Every row gives one point. The last column is the point's height on a tilted bowl or saddle (a function of degree 2), plus a little noise. Along how many of its main directions does it bend up, bend down or stay straight?

Points:
[[ 35  13 -25]
 [-29   2 -34]
 [ 17  25 -36]
 [-12   2 -29]
 [  5 -15 -26]
 [ 28 -25 -17]
 [-11   8 -32]
 [-51  50 -52]
 [ 71  -5 -10]
 [  5  41 -50]
 [-98  16 -47]]
Directions: 0 up, 1 down, 1 straight

Points, 18 rows:
[[  -3  -54   28  -52]
 [  52   -1   46  -27]
 [  26    1  -14  -14]
 [   6  -11   -2  -18]
 [  16   24   51   -7]
 [ -10  -36   -3  -33]
 [  33  -17 -121 -112]
 [  10   62   50   15]
 [  10   17  -43  -24]
 [ -13   21   -5   -8]
 [  -7   53    6    8]
 [  26  -35   29  -39]
 [  -2   54    2    8]
 [   4   32    8    3]
 [   6  -14  -40  -30]
 [  39   41   28    7]
 [ -47   37   13  -13]
 [   8  -25  -25  -27]]
Directions: 0 up, 2 down, 1 straight

Points, 18 rows:
[[-46  44  10  22]
 [-41  28 -46  14]
 [ 65 -17 -33  16]
 [ -9  -9  35  50]
 [  5   3   0  23]
 [  1 -18  28  37]
 [-74 -19  10  48]
 [  2 -43  13  13]
 [ 40  26 -32  24]
 [-25 -28 -20   9]
 [-87  14  -4  38]
 [ 34  49 -74  44]
 [-16   8  13  34]
 [ 38   4  57  53]
 [ 45 -20   3  13]
 [  4  21  63  67]
 [ -4 -37  31  33]
 [-59   6 -36  18]]
Directions: 1 up, 1 down, 1 straight

Points, 22 rows:
[[  1   1  55  23 -13]
 [  6 -17  20 -22 -21]
 [ 33   5 -13  -9 -22]
 [ 15  69  40 -42 -62]
 [-25  72  23  16 -35]
 [-60  49  42  29 -33]
 [-24   5  41 -46 -25]
 [  8 -23   4  91  -3]
 [ 46  -1 -50  40 -17]
 [-24  12 -39  -9 -27]
 [ 77   3   7  16 -33]
 [ 12 -65 -21   6 -61]
 [ 24 -14   1 -83 -54]
 [ 34 -45  19 -18 -48]
 [ 27  34  31 -40 -38]
 [-36 -30  12  24 -22]
 [-30 -45  11  35 -32]
 [-53  33  -4 -41 -42]
 [ 19  38 -51  13 -26]
 [ 22  28   3 -26 -26]
 [  0   7  52 -26 -22]
 [-40 -36  47 -24 -35]]
Directions: 0 up, 3 down, 1 straight

Points, 21 rows:
[[ 44  34  -4 -34   9]
 [ 34  20 -51  34 -16]
 [-47  29  -2 -33  75]
 [ 28  -5  -1  -8  -7]
 [-71 -55  -7  -8  47]
 [-11   4  17 -18  19]
 [ 30   8   6  19 -22]
 [  5  22 -13  29  -7]
 [-26  23 -17 106  32]
 [ 22 -45  70  71  -3]
 [ -3  55 -44  -2  40]
 [ 32  23   6  74 -22]
 [ -9  42  10 -44  59]
 [ 61  -3   0  -2 -22]
 [ -7  -5 -39  26   4]
 [ 46 -23 -30  13 -22]
 [ -2 -20 -24  40  -8]
 [-47  11  65 -54  77]
 [-23 -24 -31 -22  36]
 [-42 -13 -38  14  34]
 [ 35  -9  10  75 -25]]
Directions: 3 up, 0 down, 1 straight

Points:
[[ -50  -54  -54    2  -71  -11  -43]
 [  68   -4    2   30  -21  -24    2]
 [ -16   22  -18    4  -40   13  -36]
 [ -23   28  -49  -39   10    5  -53]
 [ -18    0   -1  -10  -27   58  -21]
 [  13   -1  -74   15  -51  -93  -59]
 [ -35  -10  -37  -42    3  -56  -54]
 [  30  -16   -7   12    7   -9    2]
 [ -42   56   -4   36   26   -1   12]
 [   5  -38   37   17  -21  -32   -8]
 [ -11   24   -5  -12  -36    4  -30]
 [  35   31  -14    1  -29  -33  -11]
 [ -12  -23   20   16  -46  -30  -25]
 [ -34  -19  -22  -19  -42   12  -35]
 [  14   -3   84   26   -3  -65    6]
 [ -62   -9   18  -38   57   -7  -61]
 [   5   14  -37   38  -30   86    3]
 [  45   16    0  -21  -40  -14    8]
 [  15   25   20    9    7   25    9]
 [ -47    4   30   -5  -20   -1  -15]
 [  24   -3   13  -11   43   89  -21]
 [   9  -66   -9  -38  -26   22   20]
 [  68   10   12  -23   -8  -29   41]
 [  20  -14   32  -58    2  -82   46]
 [ -40  -58  -24  -24   16  -38  -24]
 [ -35  -25    2    2   40   55  -50]
 [  57   24   -9   91   55   20   53]
 [ -18   36  -13   -7   76   18  -26]
 [  36  -33   61   -2    5   50  -42]
 [  36  -12  -16   43   -3  -10   -6]
 [ -37  -17   -4  -26    1  -15  -30]
 [  21   44   67   -9  -35    5  -11]
 [ -15  -18  -62  -63  -74  -47  -15]
 [  19   25   84   25    2  -31    8]
 [   2   25    0  -17   18  -29  -12]
 [  11  -34    5  -27  -36   -7   10]
 [ -16   20   -5   -9  -69   15  -51]
 [  41  -62    7   -6  -99   28  -25]
 [ -10   33  -32  -30  -22    4  -33]
 [ -41  -18  -72   29   91   -4 -109]
 [  14   -2  -40  -11  -28    3   -5]
 [  30   -7   -8   -4  -43   -8   -6]
 [  13  -10  -57   18   28   18  -10]
 [  42  -21  -21  -67   -4    6   64]
 [ -22   50   -8  -13    2  -22  -37]
 [ -69  -48   49   -6  -21   35   -5]
 [ -53   53   10   22   66  -88  -39]
 [  -5  -14  -24   11   -2   51  -20]]
Directions: 2 up, 2 down, 2 straight

Points:
[[ 39 -97   2  35 -13 -46 116]
 [ -1  77 -35   6  16  -5  -5]
 [-14   2  -9  -4  31   6   5]
 [-27   4  15   6 -31 -37  -9]
 [ 39 -18  67   9 -19  73  65]
 [ 25 -20 -59  37  -2  -5  60]
 [-32 -11   0  15   7  20   2]
 [-50  -4 103  30 -27  23   8]
 [ -7  31 -30 -46 -29  60 -62]
 [-63 -32 -25  -7  31  27  24]
 [ 58  -7  42  45  36   7  82]
 [ 10  16  30  62 -12 -51  34]
 [-28  67   9 -30  32 -19  -1]
 [-25 -15  55 -28 -12 -50 -14]
 [-19  32  17  52 -58  25  -7]
 [-27 -34  22 -48  39 -39  -4]
 [ 61   3 -19 -17 -21  -8  22]
 [-25  19  42 -44 -20 -14  -8]
 [-32 -16 -24  -3 -18 -14   9]
 [ -3 -54 -53  14 -64  15  54]
 [-11 -57  15 -11  22   6  23]
 [ 36   2  41 -11 -46 -34  35]
 [ 41  -6 -54 -15  50  76  -8]
 [-10 -20 -21  16   3 -34  25]
 [-12  18  24 -56 -60  -8   0]
 [-26  -4 -47 -37 -35  42 -30]
 [-80  35   6  -8  43  30   0]
 [-60  54 -40  30   3 -31  12]
 [  9  13  46 -40  43  24   7]
 [ 32   5  33  59  34 -12  64]
 [ 37   5 -64  13 -28 -22  26]
 [ 49  52  18  12  12 -28  32]
 [-21  21  -9  16  19  21  -2]
 [  1 -38   0 -26  23  40  11]
 [-33  -6  90 -20   1 -30 -15]
 [-57 -21   9 -44  36  41  -1]
 [ 51  30  56  -7  31 -69  19]
 [-18  82  60  38 -33 -16  17]
 [-43  26 -17 -50 -44 -32 -14]
 [ -6  -1  -8  18   1 -56  10]
 [ 63  -4  22 -11  34 -43  32]
 [ 22   6 -61  38   3  46  13]
 [ 30 -39   4  50 -26 -41  71]
 [ -4 -32  31  21  -2  32  23]
 [  4   8  55 -28  -7 -14   6]]
Directions: 3 up, 1 down, 2 straight

Points (73 x 9):
[[  16   -5    3   53   -7   34   12  -46   23]
 [ -33   26  -17  -26    8   27   -5  -35   22]
 [   5  -13   49  -40   11  -38   13   25    8]
 [ -47   18  -58    8  -12  -14  -48  -75   52]
 [  -5   -7  -15   50  -42  -11   -8   -9    1]
 [  -2   16  -36  -27   13   -9   19   72   -3]
 [   1    0   22   -7   -4   14  -19   -7   -4]
 [   7   80   96  -23   21    3   -4  -10   67]
 [ -33   48  -21  -51  -47   15  -24  -24   27]
 [ -11   39   13  -13   24   42   87   -5   59]
 [ -38   38   -3   23  -42  -20  -14  -24   13]
 [  25  -19   -7   15   17  -43  -85    3   16]
 [  14   32  -16  -40   24   16    1   25    0]
 [ -40  -35   14   37  -10    2  -41   65  -25]
 [   5   15   16    1   27   22   35  -12   20]
 [   6   50  -37   77   -2  -66   35   27   17]
 [ -15   -9   15   -8   34   23   67  -23   50]
 [  -6  -16  -72   29   34   28  -36   21   12]
 [ -27  -48   16   -7   52   -6  -44  -46   51]
 [   0  -58   -9  -18   -3   27  -19   -9   27]
 [  13  -23   50   -5  -25  -15   10   23   -7]
 [  31   -4   14   20  -11   17    3   -7    1]
 [  38  -66   46   15   31  -16   41   -9   58]
 [  -3   -9  -12  -39    6   21   49  -42   50]
 [ -34   63    6  -41  -40  -12   -9 -102   62]
 [   9    9  -44    3  -67  -27  -48  -48   42]
 [  29    2  -21   70   38   -3   32    1    8]
 [ -27   34    8    2   25  -17    7   37   -3]
 [  -6  -28   -9  -46   18   27   55  -17   49]
 [ -21  -23   22   55    0   -1  -47  -25    9]
 [  17  -15  -27  -64   27   22  -46  -34   26]
 [   1    1   37   44  -22  -36  -53  -43   29]
 [ -11  -30    5   22  -87  -29  -19  -33   28]
 [ -34    4   59    1   24  -62  -30  -19   51]
 [ -32   34    8  -15   30   25   17  -20   25]
 [  -8  -21   12  -24  -22  -41   -1   -7   18]
 [  36  -79   31   -3    7  -32    5   21   33]
 [  34  -37  -21   -2   -8   -2   30    7   15]
 [  -7    6  -50   36  -91  -66  -27  -64   67]
 [   4   40   -6  -15  -74   46  -15  -37   19]
 [ -10  -15  -23    0  -74   43   58   38   20]
 [   5    7  -30  -22   14  -26  -25    2   12]
 [  25   26   21  -29   37   28   40  -44   50]
 [ -11  -10   -5  -61   28   56  -55    6   -4]
 [  28   23  -49  -22  -30   38  -10   48   17]
 [ -23  -52   -9   -9   17  -14   26  -22   47]
 [ -38   33  -27   -3  -16   23  -31  -26   12]
 [  14   43   28  -22  -15  -60    4   33   11]
 [ -21   19  -33   14   31  -22   31   46    6]
 [ -73  -50   78   36   45  -26  -81   -6   47]
 [ -52   12   67  -49   50  -42    2   90   -4]
 [ -48   53  -46  -37   -3   59  -44   54   25]
 [ -44   32  -61  -45   -8  -58   24    5   88]
 [ -53   41    5  -16  -59   12   17    4    9]
 [  63  -21   44  -35  -49   43    0   37    2]
 [  93  -91  -45    7  -35  -18   69   26   66]
 [  64   13  -39  -33    0    7  -72  -46   21]
 [ -16   83   14   -9   24  -21   34   48   38]
 [  19   10  -53  -55  -28  -23   -8  -14   42]
 [  -7 -100  -42    4    8   -6    6   -3   78]
 [ -24   50  -12  -15    5   20  -54   -9    3]
 [  -4   25   16  -30  -45    7  -15  -17    1]
 [ -28  -12   41  -47   49   57  -50   31  -18]
 [  58  -27   -3  -55   87   53   -3   59    2]
 [ -30  -25  -20  -45  -34   11   -4  -67   52]
 [  -2  -15  -18    7   52   51   -8   -7   15]
 [  13  -70    1   26   22   26   -5  -26   48]
 [ -18   41  -36  -14   19  -34   38   21   40]
 [   6  -13   48  -26   41  -36  -86   -5   28]
 [  36  -33  -15   11   18   -3   -2   16    3]
 [ -65  -39  -40  -44   56    3   27   46   39]
 [ -44  -23  -42   23  -67  -58   16  -20   51]
 [  -9   53    2  -28   -6   -7  -15    0   10]]
Directions: 4 up, 0 down, 4 straight

Points:
[[ 47  91 -76  30  -9  25  51   6 -23]
 [-56 -58 -42  24 -12 -71  -1  10  20]
 [ 13   9  19 -32  51 -64  11 -18  10]
 [  8 -73   1  -7  13 -15  -2   0  -2]
 [  5 -50  -6 -35  41  24  23  11  26]
 [ 35  14  15  27  42  20   9  32  -8]
 [-21  -9  17  35  16  20  14   5   0]
 [ 23   9  30 -11  20  48   4 -35  27]
 [-39   0  20  42 -64   9 -18 -16  28]
 [-33 -14  46 -33 -45 -15 -17   6   9]
 [-19  12 -24 -44  24 -34 -64 -45 -50]
 [ 11 -25 -59 -27   2   3 -25 -67  19]
 [  9  23 -16 -14  43 -28  -9  -6 -22]
 [ 44 -43 -19 -43  23 -63 -56   7  43]
 [  6 -45  15  42 -26 -26   7   7   5]
 [-48  36  48 -17 -52 -44  -2   7   5]
 [-47  15 -73   3  17  -7  66  67 -16]
 [ 44  68  41 -41  36  31  22  76  51]
 [-71 -17 -27  24  16 -21  20  11  -8]
 [ 36 -59  -1 -33  14  20 -50 -50  69]
 [-13  36 -19  59  46  11  46   0 -15]
 [  5   4 -19  59  14 -13   2  43 -26]
 [-54  39 -12 -21  -3  -5 -47  31 -86]
 [-30   7 -22  18  37  39  -1  70 -29]
 [ 28  24   2  45  69 -15 -39  -8 -86]
 [-17 -22  51  30  15  43  -5 -54  -4]
 [  5 -45  19 -26  10  55 -25 -49  49]
 [-53 -47  79  32 -16 -25 -57 -21   7]
 [ 21 -42   3  19  29  65  19 -44  30]
 [ -3 -16 -11 -11  26  -3  48 -34 -24]
 [ 42 -35  31 -31 -22   3 -10  19  56]
 [-30  -6 -16  -8 -24  -1 -51   7 -23]
 [ 31  24 -21  14  24  31   5  -7  -4]
 [-37   8  19  -1 -15  30  65  75 -30]
 [-27   7  19  38 -61 -43 -12  23  38]
 [-11  -5  58 -12   3 -69  45   4  19]
 [ 14   2  36   2 -28 -31  -9  11  31]
 [ 76  34  16  50  19 -13 -28 -12 -41]
 [ 28 -15 -52 -37  29  18  37  22  27]
 [ 31  22 -42  14  28  74 -29 -61   8]
 [-41 -55 -68 -75 -12 -51  22  -1  33]
 [ 13  28  13 -11  25 -41 -43  49 -35]
 [ 16 -48 -30 -60  21  17  24   6  43]
 [  2  14  25  20 -28 -24  33 -81 -74]
 [-57  49  72 -44  13 -41 -15  -7 -10]
 [-14 -51  74 -11  44   2 -11 -15  14]
 [  1   6  -5   2 -15  44 -66 -31   7]
 [-30  10 -14 105   5 -42   8  25  18]
 [ 15 -29 -17 -53 -31  44  -3  61  -7]
 [-10  -5  15  -4   7  -4  61 -16 -25]
 [-43 -59  21   8 -85 -12   8  21   3]
 [-62  -2 -41  25   3 -78   1  27   9]
 [ 55 -27 -31  -7  12  31  44  55 -12]
 [ 27  -8 -15  58 -30 -81  23  -9  19]
 [-13  35  -1  31  46   0 -42  -4 -64]
 [ 25 -31  51 -46  25  13 -28  20  63]
 [  1  80 -19 -13 -42  -7  57 -27 -46]
 [-18  44  31   5 -55 -19 -14 -18   2]
 [  0   7  20  79  -2  37  14  -7  32]
 [ 82  22 -11  56  32 -36  19   1 -63]]
Directions: 4 up, 3 down, 1 straight

Points, 65 rows:
[[ -15  -21  -12  -24   -7   33  -12   -2    3]
 [   7  -60  -25   14   30  -76  -16   -3  -29]
 [ -28  121   11    8  -29    1  -19  -41 -113]
 [   9   25   15   20  -27  -12  -73   25  -35]
 [ -63   26   68   54   -3   13   -5   -2  -95]
 [ -38  -28   -5  -62   -7  -15  -30    8   10]
 [   8  -53   40  -37  -43  -15    4   12  -44]
 [  -6   37   16  -17   20  -20  -20  -98  -44]
 [  35   40  -27  -15    2  -14    1   14  -25]
 [ -56    5  -59   59   27  -18   -4   20  -61]
 [ -21    5   31    5  -27    8   54   -4  -22]
 [ -11  -31  -18  -52   10  -25   20   18  -13]
 [  24  -35   32   -4   -5  -52   74  -15  -41]
 [ -38  -35  -43  -38   39  -40   26  -31  -22]
 [ -41   -2    0  -32  -28    5   11   14  -14]
 [ -37   21   32  -26  -23   71   -3   30  -23]
 [   0  -32   -8   26  -18   -2  -49  -21   -2]
 [ -32   65   25    7    6  -11   -6   33  -63]
 [ -21   49  -37   -7  -36  -21   13  -33  -26]
 [  -4   16   31   10    5    7  -25   20  -26]
 [   5    5  -23   56    1   10  -13  -23   -8]
 [ -16   16  -10   -4   13   -2   57  -15    0]
 [  13   -4   62  -10   -4  -41   36   23  -59]
 [  21  -41  -15    5  -31  -22   40   34  -30]
 [   4   -7  -15   17  -21  -24   38   13   -9]
 [ -20  -41  -17  -47  -32  -20  -35   10    0]
 [  -5   36    0    6   17   -7    9   27  -25]
 [  21  -27   48   -5    8   15  -10    1  -20]
 [ -49   21   33  -24    8  -13  -27   25  -32]
 [   9   50   -1  -11  -22   26   18   -2  -17]
 [  17    1    1  -26   -7    4    8  -56  -15]
 [  17  -10  -71  -26   41    1   20    0  -21]
 [ -32   -6  -58   -5  -10   -2    3   33  -23]
 [  10  -20  -47    2   25  -27   29  -12   -8]
 [ -29    3  -21   -1    8  -13  -21    6  -12]
 [ -11    9  -19   13  -21  -11   14   12  -13]
 [ -23   11   23  -40    0   25    5  -13  -13]
 [ -16  -44  -24   11   -9   30   23   -5  -11]
 [  61  -20   21   21   55  -34  -42   14  -32]
 [   7  -13   20  -45  -15  -20   10    1  -19]
 [  -7   17   42   17   35   15   30   31  -37]
 [  16   41   50   -5   16   -3   36    6  -39]
 [ -13  -35  -16   -6  -37   -3  -16    6  -14]
 [  18   53  -79  -41   14    1   19   30  -40]
 [  27  -63    7   36   42  -55  -48   66  -73]
 [ -15    0  -11   32   -5  -28  -27   -1  -19]
 [  39  -36   -1  -57  -37    1    9   14  -32]
 [ -30    4  -20   11  -35  -22  -53   21  -28]
 [  77  -17   22   -7  -52   23   55    7  -40]
 [  37  -34   54   38    1  -10   18   43  -62]
 [ -30   28   14    6  -30   29 -102   -4  -13]
 [  25  -67   12  -14   27  -15   -3  -23  -22]
 [ -21   -2   -3  -41  -49   13   -7   29  -19]
 [  20  -19   21   -8  -36   38   -8  -15  -13]
 [ -36  -16   20  -55  -12  -17  -34   25   -1]
 [   2   19  -78   -4   13    3   51   38   -5]
 [ -10   -4  -45  -36   -1   47  -56    0    6]
 [  16  -49    7   12   48   17   -4   45  -34]
 [ -41   65  -38  -16    9   -4  -17    0  -45]
 [ -69    3  -17   19   16  -27  -27    1  -39]
 [  11   23   -2   23   57  -28   23   -7  -23]
 [  31   11   22    7  -11    7   11   22  -21]
 [  41   -5   27  -32   42   12   -6   -9  -20]
 [   8  -19  -46   63  -45  -16    1   50  -51]
 [ -16   41    8   18   -6   43    4    8  -21]]
Directions: 1 up, 5 down, 2 straight
